Each row of a before or after table is a point. One or more steps were done to the points. Then noise was added and the rows were shuffled. The steps act on how far a point lies along the listed directions, d1 being the first. What was done? A step turns or swaps two directions, mirrors them in a line or flattens them onto one, adds a multiple of one to another, or multiplies one. Angles are multiples of 10 degrees, from the lower direction toward the higher: turns from -170 to 170, lines from 10 to 170 but not 90. Use the fewest steps. Two steps may share a direction if one is a turn and the other turns, adds or multiplies; they go together, in the order done. Otherwise the lowest direction goes first.

Directions:
(1): -.57 -.19
(2): .19 -.57
Before (12 x 2):
-.46 .55
.10 -.41
-.37 .14
.07 -.38
-.35 .65
.51 .61
-.18 .02
-.94 -.14
.15 -.18
.08 -.07
-.05 -.19
.24 -.41
After (12 x 2):
.41 -.01
-.10 -.04
.00 -.18
-.20 -.34
-.22 -.10
.64 .32
-.23 -.34
.15 -.05
.53 .45
-.37 -.33
.84 -.50
-.23 .76
Steps: mirror d1 and d2 in the line at 60 degrees

Directions:
(1): .33 -.27 -.72 .17
(2): .44 -.41 .23 -.55
Before:
-.08 .24 .18 .09
.13 -.22 .01 -.10
.56 -.50 .18 -.56
.35 -.45 .15 -.31
.04 .04 -.15 .08
-.17 .03 .19 -.29
-.08 .07 -.15 .01
-.16 .34 .09 -.21
.01 .13 -.19 -.03
.55 -.51 .39 -.85
-.11 .03 .44 .09
-.08 .03 .03 .17
-.08 .00 .05 .18
After:
-.11 .33 -.28 -.02
-.07 -.05 .28 -.03
.15 -.02 .00 -.09
.02 .16 -.18 .21
-.33 .19 -.04 .02
.05 -.03 -.15 -.09
-.30 .26 .85 -.23
-.18 .11 -.01 .43
.07 -.14 -.07 .14
-.22 .06 .63 -.09
-.53 .44 .93 -.21
.11 .04 -.08 -.17
.06 -.10 -.11 .10
Steps: turn d1 and d2 by 90 degrees

Directions:
(1): -.23 -.60 -.19 .47 .27 .65 -.30 -.03 .61
(2): -.06 -.15 .58 .82 -.07 -.04 -.30 .11 -.69
(3): .61 .01 .04 .16 .92 .12 .48 -.30 -.19
Before:
.00 .11 -.17 -.41 -.07 -.05 .22 .00 .00
-.14 -.10 .20 .37 .05 .08 -.21 -.06 -.30
.06 .15 -.14 -.28 -.11 -.04 .13 -.07 .03
.09 .09 .33 .28 -.13 -.01 -.10 .04 -.45
.19 .26 .14 .14 -.03 -.06 .03 .01 -.20
-.10 -.03 -.22 -.31 -.25 .00 -.05 .02 .29
.08 -.04 .26 .42 .03 .06 .02 .11 -.33
-.06 .24 -.42 -.58 -.26 -.22 .16 .20 .15
-.12 .07 -.10 -.37 -.24 -.12 .10 .04 .14
-.03 .02 .17 .12 -.29 -.19 -.03 .11 -.26
.06 .25 -.14 -.45 -.22 -.27 .18 -.05 .03
-.06 .12 .35 .14 -.23 -.13 -.02 .05 -.52
.22 .25 -.01 -.30 -.16 -.13 .26 -.11 -.17
After:
.30 .62 -.33 -.86 -.13 -.57 .52 .12 -.24
.31 .71 -.01 -.81 -.34 -.74 .46 -.07 -.44
.34 .29 .23 -.06 .01 -.39 .32 -.01 -.53
.26 .31 .40 .10 -.11 -.22 .08 .01 -.68
.20 .50 .22 -.05 -.28 -.34 .08 .06 -.44
.30 .51 .45 -.14 -.09 -.49 .35 -.04 -.93
.06 .37 -.11 -.61 -.23 -.33 .31 .04 -.25
.02 -.03 .27 .41 -.05 .05 -.03 .16 -.33
-.10 -.22 .15 .46 .24 .24 -.21 -.10 -.18
.12 .36 -.06 -.46 -.23 -.27 .21 -.05 -.18
.14 -.06 -.26 -.26 .16 .09 .15 -.11 .32
.28 .72 .15 -.69 -.55 -.67 .41 -.03 -.64
.16 .28 -.07 -.51 -.02 -.28 .38 -.05 -.08
Steps: multiply d1 by 3; mirror d2 and d3 in the line at 10 degrees
